Each row is a point. Each copy is the shape, with its points in the same order, turned, moved and blurred by noise. Some copies are also mirrored. Which?

Shape (8 x 2):
[[ 0.1  0.1]
 [ 0.8 -2.7]
 [ 2.1 -6.5]
 [-1.2  0.3]
 [ 2.0 -3.9]
 [-2.8 -0.1]
 [-0.1 -2.4]
 [ 4.8  2.2]]
Copy 1:
[[-0.1  0.8]
 [-2.4 -0.4]
 [-5.8 -3.8]
 [-0.3  2.5]
 [-3.3 -2.3]
 [-1.4  3.3]
 [-2.4 -0.3]
 [ 3.3 -3.0]]
Copy 1 is: only turned
Copy 2, 8 rows:
[[ 0.4 -0.5]
 [ 1.9 -2.1]
 [ 5.2 -4.5]
 [-0.9 -0.4]
 [ 3.5 -2.4]
 [-2.1 -1.3]
 [ 0.8 -2.3]
 [ 2.6  4.6]]
Copy 2 is: only turned

Shape:
[[ 6.8  0.8 -1.3]
 [-4.3 -0.8  1.6]
 [-1.0  3.5 -0.2]
 [-1.4  0.3 -1.9]
 [-3.6 -1.6  2.1]
 [ 2.2 -1.0 -1.2]]
Copy 1, 6 rows:
[[-4.8 -4.6 -1.5]
 [ 3.7  3.0  0.9]
 [-1.3  3.0 -1.4]
 [ 1.2  1.3 -2.8]
 [ 4.1  2.1  2.2]
 [ 0.1 -2.1 -0.5]]
Copy 1 is: mirrored
Copy 2, 6 rows:
[[ 6.1 -5.5 -1.4]
 [-2.3  1.5  2.3]
 [ 1.2 -1.7  4.3]
 [-1.2 -2.8  2.3]
 [-2.6  2.4  1.6]
 [ 1.6 -3.4 -0.8]]
Copy 2 is: mirrored

Shape:
[[-6.1  2.4  0.4 -2.4]
 [-3.0  1.2 -0.8 -4.2]
 [ 0.8 -4.2 -2.4 -2.3]
 [ 1.9 -0.7  1.0  2.4]
 [ 2.3  1.5  4.1  1.4]
 [ 0.5 -3.5 -4.2  0.3]
 [ 1.5  0.7  1.6 -1.0]
 [ 4.2  3.7  2.3  2.2]]
Copy 1 (8 x 4):
[[ 4.3  5.7  3.9 -0.4]
 [ 3.3  4.8  1.0 -1.7]
 [ 2.1 -1.2 -1.7 -3.8]
 [-1.1 -2.2  1.0  1.8]
 [-3.9  0.1  2.4  1.5]
 [ 3.4 -2.5 -2.6 -0.7]
 [-1.3  1.2  0.3 -0.2]
 [-4.7  1.5 -0.7  3.6]]
Copy 1 is: mirrored
Copy 2 (8 x 4):
[[-4.1  3.5  3.9  0.5]
 [-3.6  1.0  0.4 -1.2]
 [-2.5 -4.3 -0.9 -1.9]
 [ 1.9 -2.7  0.7  1.9]
 [ 4.7  0.3  0.9  0.7]
 [-2.6 -5.4 -0.4  0.7]
 [ 1.5 -0.3 -1.0  0.5]
 [ 5.0  0.4 -1.6  3.7]]
Copy 2 is: only turned
Copy 3 (8 x 4):
[[-2.2  2.0 -0.1 -3.8]
 [ 1.6  3.2 -1.5 -1.9]
 [ 4.8 -1.0 -5.0  0.7]
 [-0.2 -2.6 -1.2  4.2]
 [-1.9  1.3 -1.2  5.5]
 [ 4.9 -3.2 -2.3  0.5]
 [ 0.5  1.2 -2.3  3.4]
 [-0.6  0.5  1.2  7.0]]
Copy 3 is: mirrored
